Each wall is flat, endless, passes through zero and stands at right angles to its row. A trip goes straight from one point to another. Which walls does it cross, in order?

Walls:
(1): -1.7  6.2  2.7
(2): -1.4 -0.2 -6.2
(3):  1.2 -1.5  3.4
Trips:
-0.6  3.0  2.4 to -2.0 -2.8  6.8 => none
-1.9  9.8 -0.5 to -2.9  0.2  5.9 => 2, 3
-2.0 -2.5 -4.6 to -1.4 -2.7 -0.4 => 3
 1.5 -2.3 -7.1 to -5.0  5.1 -5.6 => 1
-4.3  0.1 -4.8 to  0.7  1.3 -2.1 => 1
 4.9 -1.7 -1.2 to -4.1  1.5 -4.0 => 3, 1

Walls:
(1): -2.6 -6.3 -1.4  0.0 -0.4 -3.1 -0.5  1.4 -3.1
(2):  3.3  2.8 -1.8 -0.3  2.2 -3.1  2.7 -6.2  4.0
(3):  0.0  2.8 -1.3  2.1 -3.8  6.4 -5.9 -0.3 -0.5
(4): -3.5 -0.8 -3.1  2.1 -3.4 -0.5 -6.2  2.5  3.4
Trips:
-0.9 -8.7  0.0 -3.9  2.3 -1.9  5.9  8.1  2.2 to  1.7  3.5  2.8  0.3 -0.7 -0.5 -3.1 -4.5  3.9 => 2, 1, 4, 3
 2.5 -4.0  1.9  1.0  2.7  0.2  2.6 -0.8  3.2 to -3.8  0.8  4.4  1.2 -9.4  3.7 -0.4  2.3 -5.0 => 2, 3, 4
 0.6 -2.4 -1.7 -4.2 -0.1  2.5 -4.4  0.9  4.8 to  1.8 -2.0  2.1 -1.4  0.0  2.2 -0.9  6.2 -5.5 => 1, 4
 1.6  1.4  0.9 -0.1  4.5  8.2  7.2  0.8 -6.0 to  1.1  3.9 -1.1  0.7 -2.5 -3.6  1.9 -1.7 -2.5 => 2
 4.5 -0.1 -2.8  3.6  6.4  1.6  0.8 -0.9  5.9 to  5.0 -3.5  0.8  2.9  3.5  1.0 -0.2  2.3 -2.1 => 1, 2
10.6 -7.1  0.8 -1.4 -2.0  2.4 -6.1 -0.3  6.3 to -0.7  3.3  2.1 -3.9 -0.2 -1.5 -0.5  0.6 -2.0 => 4, 2, 3
-3.4 -9.9  2.2  0.9  4.1 -0.5  3.9 -1.9  1.3 to  1.1  3.3  0.0 -2.3  2.1  3.0 -3.7  5.2  3.9 => 4, 1, 3
-0.2 -1.4  0.8 -0.6 -3.3  2.1 -0.1  2.8  5.1 to  5.3  3.3 -0.6 -3.5 -6.4 -2.0 -0.5  1.2 -1.5 => 2, 4

Walls:
(1): -0.8  5.9 -4.5 -2.3 -2.6  3.2 -4.7 -4.2  1.6 -2.1 -1.1  1.0 -4.6 -1.6 -7.9  1.8  5.0  1.0
(2): -8.7  0.4  1.3  2.7  1.5  6.0  1.0 -2.2 -2.7  3.7  3.4 -3.9 -3.5 -0.9 -4.5  1.0  1.1  1.1
(3):  0.8 -3.9  2.5 -3.4 -2.2 -3.6 -1.4  1.9  3.5  1.9  0.6 -3.5  2.9 -1.0 -6.7 -4.4  2.5  0.0
Trips:
 2.9  4.3 -0.4 -2.1 -4.5 -2.5 -0.1  4.7 -2.4  4.2 -1.6  0.0  2.2  2.4 -0.4  1.1  2.4 -3.6 to -4.4 -4.7  4.9  0.2  2.3 -2.8 -8.7  0.4  1.5 -4.7 -0.9  3.5 -0.8  1.8  2.0  0.6 -1.1 -7.2 => 1
 0.9 -6.1 -0.5  0.4  3.6  0.4 -0.3 -7.0 -1.8  3.1 -3.4 -0.6 -1.5 -3.0 -2.7 -4.1  0.8 -0.5 to -0.8 -0.5 -0.5  3.6  3.4  5.6 -9.3  0.4 -3.7  4.8 -1.4 -7.1  4.5  4.4 -0.7 -4.3 -3.9  2.9 => 1
-1.9 -1.9  1.7  5.5  1.0 -0.5  4.5 -0.4 -0.1 -0.3 -0.9  2.7  9.5  3.4 -2.6  4.5 -8.5 -1.5 to  1.3 -1.2 -3.1  3.0 -2.9 -6.1 -1.0  5.2 -2.1 -4.5 -1.0 -0.4  2.5  4.5  4.7  0.1  1.3  3.8 => none
 2.4 -4.2 -0.8  5.8 -5.3  2.2 -3.4 -3.9 -1.2 -1.4 -2.4  2.7 -2.3  1.5  0.0  1.2 -4.8 -0.7 to  3.3  0.9 -3.9  1.2  2.2  2.0 -6.5 -2.0  0.6  4.8  1.4  7.8  4.5  4.8 -1.8 -2.9 -4.3  3.1 => none
 3.3 -0.8  4.0 -0.3  0.7 -7.8  1.5 10.2  2.5  3.1 -1.6  2.3  7.4 -0.2  5.3 -1.5  1.0  3.0 to  5.5 -0.3 -2.2 -0.9  0.7 -0.2 -3.0 -2.0  5.5  1.9 -1.8  2.8  0.3 -2.3  3.4 -2.5  2.5 -2.4 => 1

Walls:
(1): -1.6  1.9 -3.2 -2.9  1.6 -1.5  2.1  8.6  0.5  2.4  5.4  5.2 -1.2 -3.4  2.3  8.3  6.2  0.0  0.8 -6.3 -4.6  1.7  0.9 -2.3  2.7  0.9 -0.6  2.2  0.4  1.4  0.0  1.9 -3.9 -1.1  0.5  0.1  1.3  1.4  5.6  0.4 -1.1  1.7 -6.7 -0.2 -0.6 -2.9 -1.6  1.4
(2): -1.4 -2.6  2.5 -1.9 -2.1 -4.1 -1.4  6.8 -5.5 -1.6 -5.1  1.5 -1.1  1.2  2.5 -3.7 -2.1  2.0 -2.0  2.7  2.8 -0.5 -3.0 -3.7 -2.0  4.8  1.0  6.5  0.2  4.8  2.4  1.3 -1.3  4.1  1.0  4.0 -2.5  5.4  5.4 -2.2 -4.4 -5.2 -4.0 -2.4 -1.9  2.6  3.4 -1.7
(3):  1.0 -0.6 -3.0 -1.9  8.4 -2.1 -5.3  5.9 -2.4 -1.3 -0.5 -3.2  0.8  0.4 -5.6  5.4  0.9  2.7 -1.5  7.9 -1.8 -2.1  2.3  2.7 -0.2 -0.5 -1.6  2.5  5.9  0.8  5.2  1.0  3.0  2.9 -3.3 -2.6  6.5  3.4  1.2 -1.9 -0.4  2.5 -1.4  1.2  0.5  1.5 -2.2  2.0
(4): -6.3 -2.8 -3.8 -1.6  1.9  7.2 -0.2  2.9 -1.9  8.3  3.9 -3.4 -0.6  1.1 -2.1  2.5 -2.9 -1.7 -1.1 -5.2  2.7  2.5 -5.9 -1.0 -4.9 -1.3 -4.8  1.1 -4.4 -2.6  1.9  6.7  0.6 -4.6  3.0 -1.9 -0.6  3.4 -0.7  4.9 -2.1  0.7  2.6 -2.0  1.0  6.7 -3.5  8.5
Trips:
-2.8  2.8 11.0  7.3 -0.5  3.5 -5.9 -4.0 -3.4 -3.2  0.1 -3.4 -0.4 -3.9  0.5 -7.0 -2.5  0.1 -0.9  3.0  3.2  0.2  4.4  4.5 -4.0  2.6  4.3  6.5  2.4  6.0 -0.4  1.6 -1.0 -1.8 -4.2  0.9 -2.2 -1.7 -1.4  8.2 -3.8 -7.0 -5.1  4.3  0.0 -2.0 -1.1 -2.7 to -0.3  5.2  0.6  0.9 -1.4  1.1  3.0 -1.7 -3.0 -2.0 -1.1 -5.4 -4.2 -1.1  0.6 -1.6 -4.7  3.9  5.0  3.1 -1.0  3.9 -3.0  1.7 -1.3 -0.7 -2.8 -0.8  2.5 -2.9 -0.3 -0.4  5.9 -3.0 -1.1 -2.7  4.7  5.7  0.1 -7.2  1.9 -9.4  5.3 -0.2  5.7 -3.5 -5.1 -2.7 => 3, 2
 6.5 -1.7  3.0  0.5 -3.4 -0.4 -5.0  1.4 -0.2 -1.5  2.3 -1.4  6.0  1.3 -1.2 -2.4  2.5 -6.3  4.1 -5.7 -1.0  3.0 -1.8  0.9 -0.5  2.1  0.7 -1.3 -2.9  0.3 -2.7  1.5  2.5 -0.1  3.2  4.7  3.0 -1.3  2.5  3.6 -0.9  2.6 -4.1 -1.6  4.1  1.1 -1.1  6.8 to  1.0  2.7 -2.2 -6.6 -2.8  5.9 -8.5 -1.2  5.2 -6.7 -4.2 -4.7  3.6 -2.6  2.9 -0.4 -0.6 -3.2  1.2  6.6  0.0  4.4  1.1  6.1  4.0  1.4 -2.5 -4.6 -1.5 -3.7  2.6 -2.3  2.3  6.9  2.8 -4.1  0.1 -3.5  5.7  1.5 -5.3  5.5 -5.6 -6.0  2.0  7.6 -3.5  5.5 => 3, 1
  2.5  -0.8  -2.8  -0.1  -4.9  -2.0  -0.6   2.2  -2.1   2.7  -2.4   1.8  -3.5  -6.4   1.9   0.3   3.9   2.3   2.3   3.5  -3.2  -4.7  -2.1  -0.4   0.0   4.2   8.1   0.2  -0.2  -1.3  -2.3  -1.9  -0.6   6.8   0.9  -0.6  -0.1   0.9   0.1  -3.6   1.9  -0.1 -10.0   3.8   1.7  -3.5  -0.1   3.7 to -2.1  8.0 -1.3  0.3 -2.1 -1.4  3.2 -2.2  5.6 -4.1  1.1 -2.9  0.3  3.3  1.0  5.3  0.3  4.3 -1.9 -0.2 -1.3 -1.2  1.5 -3.2  1.0  4.4 -1.6  3.6  3.2  7.5 -5.1 -3.0  0.9  2.4  2.7  1.5  0.2 -4.7 -3.2 -2.6  0.7  0.6  2.8  5.5  3.4 -1.3  4.0 -0.3 => 3, 2
 2.5 -0.2  0.4  4.1  0.6  0.3 -4.9  0.8 -5.1 -1.4  0.8 -0.1  0.0  1.9 -2.1 -1.3 -1.5 10.3 -1.8 -8.6 -0.3  0.6 -7.5 -3.0 -0.1 -2.8 -3.2 -2.1  3.1 -1.7 -3.5  0.3 -0.9  0.5  2.1  1.7 -0.8  2.4 -1.0  1.6  3.7  2.1 -0.4 -0.3  1.6 -0.7 -3.8  1.9 to  5.1 -5.8 -1.9  0.5  3.5 -0.6 -2.6  1.5  5.8  1.6  3.6  0.5 -6.6 -2.0  0.5  1.8 -0.3  2.0 -0.2 -2.1 -2.4 -6.9 -7.5 -1.2  3.3  2.6  1.1  1.2 -4.1 -5.6  3.5 -4.1  1.0 -1.1  7.2  1.3 -3.0  2.4  1.9  1.5 -1.4 -2.9 -6.3  0.2 -0.6 -4.3 -3.4 -0.2 => 2
-1.3 -3.1  2.6 -0.8  1.6 -6.5 -1.8  2.3 -2.7 -3.3  0.3  3.6  2.7 -0.8 -3.4 -0.2  8.4  4.9  1.2  1.1  0.8 -1.9 -2.1 -4.5  5.1  1.1  2.8 -4.1 -1.0  5.2  8.2 -3.5 -3.4  2.3  1.5 10.9 -3.4  6.1  6.4  2.8  0.8  2.0  6.9  2.7  6.5  3.6 -5.8 -2.2 to -6.5 -1.3 -1.6  0.7  0.7  4.3 -3.7 -1.5  5.3 -5.1 -0.3 -1.2 -4.0  0.6  0.2  4.8  2.5 -5.1 -7.5  1.0  7.6 -5.2  0.5  3.3  2.4  4.9  2.3  1.8  0.7 -0.5  1.3  2.8 -0.8 -1.7  0.2 -1.4 -2.8  2.6 -3.3  5.3  5.1 -3.8  1.4  0.6 -6.8  0.0 -4.8  1.0 => 4, 1, 2
 2.2  4.5  1.1 -4.6 -7.8 -5.0  1.3  4.9  6.4  5.4  3.3  2.3 -5.6  0.4 -1.2 -9.2  0.9  0.8 -3.5 -2.9 -0.2  2.3 -0.9  0.5 -1.3  0.6  1.4  2.9  0.9 -0.2 -1.1  4.3  1.5 -1.5  3.6 -0.1 -3.1  4.1  0.7 -4.3 -5.3 -1.8  2.3 -3.4 -2.8  0.5 -2.7 -2.6 to -2.3 -1.0 -2.1  1.3  0.5 -6.7  1.2  1.1  0.6 -3.4 -2.3  6.3  7.0 -3.7 -6.2 -1.2 -1.7  3.1 -4.8  1.6  2.0 -0.5  1.2 -2.0  4.9 -2.4  2.5 -0.4 -4.3 -1.3  2.3 -3.6  0.5 -0.6 -2.2 -1.6  0.1  1.1 -3.8  0.0  3.9  1.8  3.1 -1.0 -2.0  1.4 -2.2  2.8 => 4, 1, 3, 2
 2.0 -1.2  1.8  2.6  1.6  1.7 -0.1  3.7 -0.9 -0.7  5.5  0.0  0.5 -4.5 -3.8  0.4 -2.4  0.3 -1.0  2.3  5.2 -4.4  4.9  0.9 -0.5  2.1 -5.4  0.3 -0.5 -5.8  3.0  0.5  0.9 -1.1  4.7 -7.2 -0.4  1.6  5.0  8.3 -3.4  1.3 -3.1  4.0 -3.8  0.4 -0.1  3.8 to  8.0  2.5 -1.1  2.7  1.1  0.6 -2.5 -4.7 -3.0  1.3  0.3 -1.8  1.9 -3.4 -7.3 -5.5  2.1  1.4  0.9 -3.4  3.1  2.4 -3.8 -6.5  4.9 -3.1 -2.7 -0.5  4.3 -2.9  1.3  7.4 -4.0  0.4 -2.1 -2.9 -6.2 -0.2 -1.6 -1.0  1.3 -4.3  1.4  4.7  5.4 -2.7  2.2 -1.6 => 1, 3, 4
 6.9 -3.8  0.9  3.6 -1.9 -0.9  6.0  3.8  2.0 -0.7 -2.2 -2.8  3.9 -1.2  0.6  4.1  2.1  5.9  1.7  3.7 -1.3  0.3 -4.8  2.1  1.2  0.1 -0.1  1.1  1.9  2.2 -3.7 -0.5  1.6  3.3  0.7 -1.0 -1.6 -1.9 -1.1 -7.4  4.8 -6.9 -2.3  1.7  0.7 -3.6  0.8 -5.0 to  -6.4   0.4   2.5   7.4   0.0  -1.6  -3.1   8.4  -0.1   3.5  -2.2   6.0   1.5  -3.9  -0.7  -6.4   3.6  -1.4  -7.1  -0.5  -0.1 -10.6  -3.1  -2.5   5.6  -1.7  -5.1  -4.5   2.5  -8.6  -0.1  -0.9  -1.9   3.4  -0.1  -4.2  -5.5   4.7  -0.8  -0.7   0.4   0.7   6.6   2.7  -3.2  -0.6   4.5   1.2 => 3, 4
-0.3  0.6  6.0  0.1 -1.2  3.0  1.1 -1.8  4.4  4.8  0.7 -2.9  2.8 -1.0 -3.5  3.7 -4.4  0.7  4.1 -8.1  3.3  0.8  2.0  6.5 -0.9 -2.6 -1.4  0.3  2.1 -2.2  3.8  2.6  1.0 -0.5  4.6 -2.2  2.6  4.2  1.4  4.4 -0.2 -0.3  4.0  3.8 -6.3  2.8 -1.0 -0.4 to -0.8  2.4  2.6 -3.5  2.5 -2.5 -3.3  7.0 -2.3  8.1 -4.5 -3.1  3.1  0.0 -1.5 -2.8 -1.2 -1.5  4.8 -5.3  0.7  2.3 -5.6 -4.0 -0.2 -0.1 -1.3  1.2 -1.7  0.4 -3.3 -3.5  6.7 -2.1  0.5 -5.6  4.1  5.7  3.4 -1.5 -2.4 -3.3  3.3 -4.3  4.2  0.0  2.0  4.8 => 3, 1, 2

Walls:
(1):  -0.7   2.1   0.4   5.9   2.4  -0.9   6.6  -4.7   2.7  -0.9  -1.0  -3.4   2.7   3.3  -5.8  -4.0  -4.9   4.3   4.1  -5.9  -2.3   0.4   7.6  -3.7   3.6  -3.2  -0.8  -3.0  -4.7   6.1   1.5  -5.4   5.3  -5.3  -1.9   6.1   0.3   7.2   2.9  -1.3  -0.3   0.4  -0.8 -10.2   1.7   0.4   1.5  -2.1
(2): -1.3  2.6 -0.9  0.7  0.7 -2.9 -2.0  1.7 -5.7  0.5 -1.1 -2.9  0.0 -1.9  0.1  0.9 -1.7  3.0  0.1  2.6  1.2 -0.4 -1.3 -5.1  7.3  3.2 -4.3 -8.3  0.2 -5.8 -7.1  2.3  3.4 -2.3  3.2  2.9 -8.5 -0.8  4.5  5.7 -1.8 -1.7  5.8 -2.2  7.0 -3.1 -1.8 -3.6
(3):  0.0  3.2  0.5  9.8  6.0  0.8  3.1  4.1  0.5  0.4  0.2 -7.8  3.5 -5.2  3.3 -1.2 -0.3 -5.5  8.4  0.8  4.1 -3.7 -2.9  4.9 -3.6 -2.4 -3.9 -2.5  4.5  4.0 -2.9  4.7  5.2 -2.3 -1.9 -1.6 -2.6  1.3  0.7 -0.6 -6.8 -1.7  1.0  2.9  6.0  6.0 -1.8 -2.5
(4):  2.6 -0.1  0.1 -0.3  2.3  3.9  6.0  5.7 -4.7  1.2 -1.8  1.0  2.0 -4.1  6.1  2.4 -7.7  1.1 -0.4  3.4  3.1  2.2 -3.4  0.5 -3.0 -1.0 -1.2  2.6  7.8 -0.1 -8.6  2.5 -1.4 -1.7 -0.6 -3.3 -0.8 -0.3  2.9 -2.1  2.8 -0.2 -1.9 -1.2 -7.7 -3.0 -2.0 -3.5
(5): -0.2  6.1  2.8  0.6  5.3 -4.7 -1.9 -8.3 -4.5 -0.5  7.1 -4.0  1.7  0.9  5.1 -2.5  1.7 -2.5 -0.1 -1.2  9.2  1.4 -4.5 -1.9  1.6 -3.9  4.2  3.1  0.7  2.0  2.9  2.5 -4.8  2.7 -0.9 -9.3 -1.3 -2.2 -4.2 -7.5  1.2 -5.4 -4.0  6.0 -1.5  3.7 -6.4  6.5
(6): -2.5 -1.3 -1.2  0.4 -2.1 -0.9 -6.5 -0.7  5.3  1.4 -4.2 -5.5  4.5  3.4  3.1  3.7  1.7  4.3 -2.9 -1.0  3.3  4.3 -1.6  2.1 -1.8 -0.1  5.5 -7.7 -3.0  0.1  2.9 -2.9 -3.2 -1.5 -0.9 -1.0  0.1 -2.8  1.6  2.0  0.7 -3.3 -2.0  4.3  0.9  3.7  3.2 -2.0
Trips:
 -1.6   5.4  -2.1   4.6  -6.8  -6.8 -12.3   1.5   1.5   2.4  -3.0  -0.9  -1.1   2.0   2.6  -1.9   2.1  -3.0   2.7  -3.1  -2.6  -6.8  -5.2  -0.7  -5.6   3.4  -2.4  -1.3  -0.6   1.6  -3.7  -7.6   0.4  -3.2  -3.6   1.9  -2.5  -2.4  -7.3   2.9  -5.9   1.4  -0.4  -0.2   0.3  -2.4   0.5  -3.9 to   4.1   1.7  -0.7  -2.6   3.4   1.8  -1.6   0.1   0.9  -1.2   2.3   1.7  -4.9   2.3   0.7   3.4  -1.5  -6.0   6.6  -1.9  -1.2   2.9 -10.7  -2.7  -0.5  -3.5  -1.5  -4.8   0.3  -4.2  -1.2   2.2   5.5  -2.8   1.3   4.8   3.1   1.5   5.4  -2.4  -3.9   2.3   2.2   0.9   4.7  -3.6  -2.2   1.4 => 6, 4
 3.2 -3.9  3.7  2.6 -0.7  2.0  5.8  0.2 -2.0  4.5 -1.9 -2.3 -3.0  3.5 -1.8  0.2  2.6  8.4  6.8 -2.4 -1.1 -1.0  0.3 -3.6 -1.8 -1.5  1.4 -0.3 -1.8  0.7 -1.0  4.6  1.0 -2.9 -1.8 -2.8 -3.8  3.0  0.1 -4.4 -1.4 -0.3 -0.6  0.4  1.6 -5.0  4.0  1.8 to -1.0 -0.5  1.0  2.3  2.3  2.3 -3.1 -5.2  2.2 -0.5  2.3  2.5 -0.3  1.7 -3.5 -4.0  3.0  3.8 -0.2 -6.6 -2.6 -5.7  2.2  2.8 -0.4  2.7  5.0  2.8  3.7 -6.3 -5.1 -3.6 -4.5  5.4 -5.1 -1.4 -2.3  6.6 -5.4 -0.3  1.4 -4.7 -4.5 -4.0 -4.2 -9.2  2.9  0.1 => 2, 3, 4, 5
 1.7 -8.9 -2.6 -2.0  0.8  6.4  0.5  3.7 -0.1 -2.7 -3.3 -4.8  1.4  2.7 -0.6 -3.0 -2.3 -1.2 -0.4  1.2  1.3 -1.0 -1.5 -4.8 -2.8 -0.8  2.6  4.5  3.5 -1.3 -0.3 -0.2  1.8 -3.3 -2.5  0.0 -1.1  5.4  1.6  5.6 -3.4  3.0 -2.7 -2.8 -3.5  1.1  2.3 -2.9 to  3.1  1.3 -3.4  2.4 -0.9 -2.5  0.2 -4.2  0.9  6.0 -1.0 -4.5  3.7  1.3  2.0  4.4 -3.4  0.5  3.0 -1.0  1.6 -6.4 -3.4 -1.5 -4.2  9.0  2.2  0.7 -1.4 -1.6  3.0  6.8  5.4  2.6  3.0  5.1  5.8  1.3  1.4 -5.5  2.7  0.0 -5.6 -4.1 -7.5  1.5  0.0 -1.4 => 6, 5
-0.9  1.9 -1.2  1.4 -1.0  2.1  3.6  1.6 -5.4 -1.6  2.0  2.3 -3.3 -2.5 -1.4 -0.2  2.3  0.2  4.2  1.5  0.6  1.4 -1.4  5.4  1.6  4.2 -0.4  2.7 -4.6 -1.9  5.2  1.5 -3.6 -1.4  0.7 -0.4  6.7  8.7  2.0 -0.1 -3.6 -4.4 -4.4  0.0  4.2 -7.8  2.5  4.2 to -6.1 -2.1 -1.1  0.9 -6.5 -1.8 -1.1  1.3 -2.1  0.8  1.1  2.2  4.1 -4.4 -2.8 -3.2  0.5  0.4  0.9 -1.3  2.6 -5.2  1.8 -4.7  4.0  4.1 -0.9 -1.0  2.9 -0.7  5.9  1.2  0.4  0.1 -3.2  1.4  4.2 -4.9 -3.1  2.6  2.8  0.2 -0.9 -2.4  0.3  2.9 -4.1 -2.0 => 2
